Each row of a before or after table is a point. One or more steps were done to the points. Then noise was added and the rows were shuffled. The steps act on columns, c1 being the first. Write out the steps. A step turns or swaps two columns, mirrors them in a line or flattens them onto one, adds a multiple of one to another, or multiplies or shifts one. Angles are multiples of 10 degrees, from the lower column toward the higher: turns from -170 to 170, lines from 10 to 170 but not 90. Use the fewest steps. Two steps may share a column if one is a turn and the other turns, adds or multiplies; they go together, in the order done. Otherwise the lowest column goes first.

Before, 8 rows:
[[ 2.5  8.1]
 [-5.2 -6.7]
 [ 1.8 -1.7]
 [ 1.4  1.2]
 [-5.4 -2.6]
 [-4.9 -3.1]
 [ 2.9  1.6]
 [ 4.8 -2.1]]
After (8 x 2):
[[-4.3 -3.0]
 [-0.1 -3.0]
 [ 0.4  5.8]
 [ 0.2 -1.7]
 [-3.3  8.2]
 [ 0.4  5.8]
 [ 5.7 -5.8]
 [-2.2 -0.5]]
Steps: turn c1 and c2 by -120 degrees

Before, 11 rows:
[[ 1.0 -6.4  8.9  2.2]
 [ 1.1  0.6  1.1 -6.4]
 [-4.6  3.4 -4.6 -2.4]
 [ 7.3 -3.3  8.2  2.9]
 [-2.6  0.6 -4.8 -3.1]
 [-0.4  2.2 -5.1 -6.2]
 [ 1.1  0.5  2.5 -1.9]
 [ 5.3  7.1  0.5 -4.0]
 [-1.3  3.5  2.6  4.0]
 [ 3.3  3.5 -0.9 -1.1]
 [ 8.8 -0.7 -6.8 -2.6]]
After:
[[ 2.0 -5.9 -0.6 -2.0]
 [ 2.3 -2.6  0.4 -2.1]
 [-7.2  1.1 13.1  2.5]
 [-7.0 -5.0 -2.0  3.4]
 [-0.6 -3.9  3.9  3.9]
 [-0.7 -6.2  6.1 -2.4]
 [ 5.6 -2.3  0.4 -1.6]
 [-5.0  4.4 13.6 -2.1]
 [-0.6 -2.2  7.9  0.2]
 [ 0.5 -8.6  5.3  6.3]
 [ 2.7  2.1  7.0  3.6]]
Steps: turn c1 and c2 by -140 degrees; turn c2 and c4 by -60 degrees; shift c3 by 5.0

Before:
[[-5.1  3.1 -3.8  4.4  4.8 -1.2]
 [-4.6 -3.5 -7.3 -0.7 -1.6  3.6]
 [ 4.9  8.0 -6.7  5.0  4.6  2.9]
 [ 1.6  2.6 -9.0  3.5 -1.3 -0.6]
 [ 0.9  4.7 -0.5 -1.0 -6.1  9.3]
 [-6.1  2.0 -9.2  1.0 -2.7  0.7]
 [-3.5  3.1  2.9 -2.1  1.3 -0.8]
 [-0.6 -2.7  0.2  4.6  5.2  3.4]
 [ 3.3  2.1 -0.6  5.0 -1.3  5.1]
 [ 2.0  5.5 -6.1  4.6  0.0  7.1]]
After, 10 rows:
[[ 2.1 -3.7  7.8 -4.9  1.3  6.5]
 [ 5.1 -5.5  8.8 -1.1  8.3  5.5]
 [-6.2  1.3  9.6 -0.3 -7.4  1.1]
 [ 0.9 -4.2  2.0 -9.3 -5.3  1.8]
 [-3.7 -4.2 -2.1  0.1 -1.0 -2.2]
 [-4.5  5.6  5.7 -3.6 -4.7  0.8]
 [ 1.6  0.6  9.5  1.7 -0.4  2.7]
 [-0.3  2.2 -1.0 -1.2  4.6  5.1]
 [-4.9 -1.1  4.6  2.4  1.4  3.8]
 [ 3.2 -2.0  1.7 -3.2  1.7  6.8]]
Steps: add 0.7 times c1 to c5; turn c2 and c3 by 160 degrees; turn c4 and c6 by 70 degrees
